Each row of a before or after table is a point. One or more steps were done to the points. Then noise was added and the rows were shuffled. The steps act on how far a point lies along the listed directions, d1 being the first. What was done? A step turns or swaps two directions, mirrors them in a line or flattens them onto one, adds a multiple of one to another, or multiplies one. Angles are multiples of 10 degrees, from the lower direction toward the higher: turns from -170 to 170, lines from 10 to 170 but not 90. Use the fewest steps. Two steps may share a direction if one is a turn and the other turns, adds or multiplies; they go together, in the order done. Otherwise the lowest direction goes first.

Directions:
(1): 0.7 5.0 2.0
(2): -5.2 0.1 1.6
(3): -1.4 2.1 -4.8
Before (10 x 3):
0.3 1.5 -3.1

1.9 0.2 -4.2

-0.2 2.2 -0.2

0.6 1.9 -3.0

-3.5 -1.6 4.5

-2.6 5.9 3.7

1.3 -1.4 2.3

1.3 0.9 -0.8

0.8 12.2 1.7

0.4 -1.2 -1.6
After, 10 rows:
-2.8 6.0 3.7

1.0 11.9 2.5

0.8 1.5 -2.1

0.6 1.1 -2.3

1.0 -1.2 1.6

-3.6 -1.3 3.4

0.0 1.8 0.2

1.3 0.8 -0.7

0.4 -1.4 -1.5

2.2 -0.2 -3.3
Steps: multiply d3 by 0.7

Directions:
(1): 3.8 0.1 -3.7 -3.0 -4.7 0.2
(2): 3.8 -3.2 2.8 -3.2 2.7 -2.9
(3): 0.2 2.3 3.0 -3.9 0.5 5.4
Before:
2.6 -2.9 -0.7 2.3 0.0 -4.3

2.1 1.4 3.0 -9.0 0.0 7.0

1.3 0.5 -3.1 5.0 -1.8 -5.0

-3.4 1.6 -0.2 -0.2 0.4 1.7

-2.5 -0.5 -2.0 2.1 -4.4 -0.8

-0.1 -4.1 -0.2 3.5 1.9 -5.5

2.5 -1.8 0.9 0.1 -2.9 2.8

6.1 -7.7 0.8 -1.6 1.9 -11.0
After:
-3.3 1.3 -0.6 0.1 0.4 1.0

2.5 -2.0 0.7 0.8 0.1 -2.0

0.1 -2.9 1.4 1.3 2.2 -2.5

1.4 1.9 -1.4 3.0 -1.6 -2.0

-2.4 0.0 -1.2 1.1 -4.4 0.5

6.1 -6.1 2.8 -4.2 2.1 -7.7

1.9 -0.8 0.5 -5.6 -0.4 2.4

2.4 -2.1 0.4 0.5 -3.0 1.9
Steps: multiply d3 by 0.4

Directions:
(1): 4.4 2.0 -2.7 2.2 -1.4 -4.6 -3.0 3.9 -1.6 -3.5 -3.4
(2): 1.6 2.9 -0.9 3.8 0.3 0.3 -3.6 -6.1 -1.2 5.1 -2.1
(3): -4.2 -5.2 -1.3 -0.2 0.3 -2.4 0.9 -0.7 0.1 1.1 -7.4
(4): -1.4 4.7 -1.2 -1.4 1.5 2.3 0.4 -3.4 4.4 -5.6 -3.3
Before (8 x 11):
-2.5 0.9 0.7 -0.7 1.9 2.9 0.1 -0.5 -1.4 -4.3 1.0

0.7 4.7 -1.1 -2.9 2.4 3.0 1.1 -2.8 3.1 -6.4 -1.2

-3.6 2.5 1.7 -2.8 2.0 4.7 3.2 -6.3 4.7 -0.3 0.2

4.2 -0.4 -1.4 5.9 -4.0 -5.2 -1.3 5.2 -5.0 2.4 0.2

1.1 2.1 -0.1 3.9 1.2 0.1 -5.5 -3.3 -1.9 6.0 2.3

-0.8 -4.0 1.8 -0.3 -1.6 -1.3 1.5 -1.8 -1.2 7.5 4.3

0.2 -3.0 3.8 1.4 -0.7 0.6 0.4 -1.6 -1.2 7.9 8.3

2.7 3.1 -0.9 0.0 0.8 0.3 -0.5 0.2 2.3 -4.2 4.0
After, 8 rows:
-3.0 -3.0 3.5 -1.7 0.5 3.1 3.5 -3.1 0.2 6.5 4.4

-1.7 4.2 -0.9 -1.9 0.5 1.0 1.4 -6.2 5.5 -2.7 -2.0

3.1 -0.2 0.3 0.8 0.0 -0.5 -0.5 2.0 -0.3 -0.2 6.6

-1.2 6.4 0.6 -0.5 1.6 3.2 0.1 -6.8 6.5 -3.8 1.0

0.6 5.5 -1.2 3.2 2.1 1.0 -5.5 -5.1 0.9 2.0 -0.3

-2.1 -1.7 1.7 -0.1 1.2 2.0 0.1 0.9 -3.6 -0.9 3.1

3.3 6.1 -3.7 4.7 -2.5 -3.3 -1.6 1.7 0.3 -5.6 -4.8

1.8 -4.4 1.8 -1.1 0.0 0.3 1.5 2.2 -4.5 4.7 5.9
Steps: mirror d1 and d4 in the line at 170 degrees

Directions:
(1): -0.5 -5.2 -2.9 -0.1 -1.7 -6.2 4.3 4.9 2.0 1.9 2.7 1.5 1.4 -0.3
(2): 0.9 2.7 -5.5 2.6 -4.0 2.8 -0.2 0.3 0.9 -4.2 4.2 -0.1 3.6 4.4
(3): 4.3 0.8 -0.5 4.6 2.7 -0.8 3.8 -4.5 -2.3 2.7 -1.3 3.8 5.0 -0.9
Before:
2.7 4.0 2.2 1.9 2.6 3.2 -0.1 -3.9 -0.4 0.1 -3.3 2.2 0.5 0.6

-2.8 -3.5 -0.3 0.4 -0.5 -1.3 -1.0 0.4 1.2 0.1 1.6 1.2 -1.5 0.4

1.9 1.5 -2.5 4.1 -1.2 1.2 1.2 -2.3 -2.3 -1.5 2.3 2.3 4.3 2.9

3.3 -0.2 -0.1 2.0 3.4 -0.5 1.4 -0.8 -2.4 -0.8 -2.4 2.5 4.2 -0.8

4.8 4.7 -14.5 8.2 -10.0 8.4 -0.2 -0.6 1.0 -8.7 10.1 -0.3 10.5 12.5

-9.0 -1.4 0.1 -9.2 -2.2 -1.5 -5.0 8.1 5.9 -4.6 2.4 -8.3 -10.0 -0.3

1.7 0.1 -0.2 1.6 -0.7 -2.5 2.3 -2.1 -0.1 2.7 -1.4 0.9 4.7 0.7

-6.2 -3.3 4.6 -6.9 -2.2 -2.0 -4.9 6.8 3.4 -0.9 2.1 -4.8 -7.2 -1.3

-1.7 1.3 1.9 -2.0 -1.5 2.3 -5.3 0.7 1.3 -0.9 0.2 -6.6 -5.2 3.1

2.4 -0.3 -0.9 1.9 -3.3 -1.8 1.8 -0.4 0.5 -0.7 2.0 0.0 -0.2 0.5

-1.4 1.9 -0.6 -3.4 -0.9 0.7 1.1 -1.6 2.5 2.3 -1.2 -3.3 -2.2 1.1

0.6 -0.8 3.3 -1.3 -0.2 -3.2 2.5 1.1 -2.1 2.1 -1.1 -0.7 -2.0 -2.9

3.2 -0.2 2.5 2.2 1.4 1.0 3.0 -2.9 0.1 3.7 -6.0 2.4 2.8 -3.0
After:
3.5 -1.2 1.7 2.0 1.4 -1.2 4.1 -1.8 0.2 4.3 -5.4 3.4 3.4 -3.3

1.9 1.7 2.0 0.6 -2.3 -0.1 -0.5 -1.8 -0.5 -1.6 0.1 -0.5 -2.1 -0.9

1.3 1.0 1.7 -0.1 -0.1 -0.7 0.1 -3.7 0.3 2.9 -3.0 -0.4 2.8 -0.3

-5.5 3.2 -4.4 -4.6 -2.9 2.7 -5.1 4.8 5.3 -8.3 4.2 -6.9 -5.2 3.4

-1.1 -1.9 -2.4 -0.9 -3.4 -2.4 -0.4 3.8 3.7 -0.2 3.5 -4.8 -1.6 3.6

-1.1 0.8 -2.8 -2.3 -1.5 0.1 2.5 -0.5 2.9 2.8 -0.7 -2.5 -0.7 1.4

-1.9 -1.4 -2.9 -2.1 -5.9 3.3 -4.1 4.1 1.4 -3.0 3.2 -4.2 -3.2 4.4

-0.6 -0.9 1.7 0.5 0.1 -0.3 1.1 -0.8 -1.6 0.1 -0.4 0.8 0.7 0.8

-2.4 -0.5 0.2 0.6 -0.1 1.8 -2.9 -2.0 0.0 -1.2 0.8 0.6 -1.8 1.6

2.3 2.6 2.1 0.2 -0.2 0.6 1.1 -1.7 -3.1 0.7 -0.7 -1.0 -0.1 -1.4

-2.8 2.3 1.2 -1.4 -3.6 2.7 -4.5 2.9 2.3 -4.3 3.7 -3.8 -1.6 3.3

1.2 -2.9 -0.6 0.9 0.4 -4.8 5.1 2.0 1.5 2.7 -0.9 3.5 0.3 -0.9

2.3 -0.7 1.3 0.7 4.6 -1.0 1.8 0.0 -1.8 -0.6 -2.2 2.2 2.3 -1.5
Steps: multiply d1 by -1; flatten d2 and d3 onto the line at 120 degrees
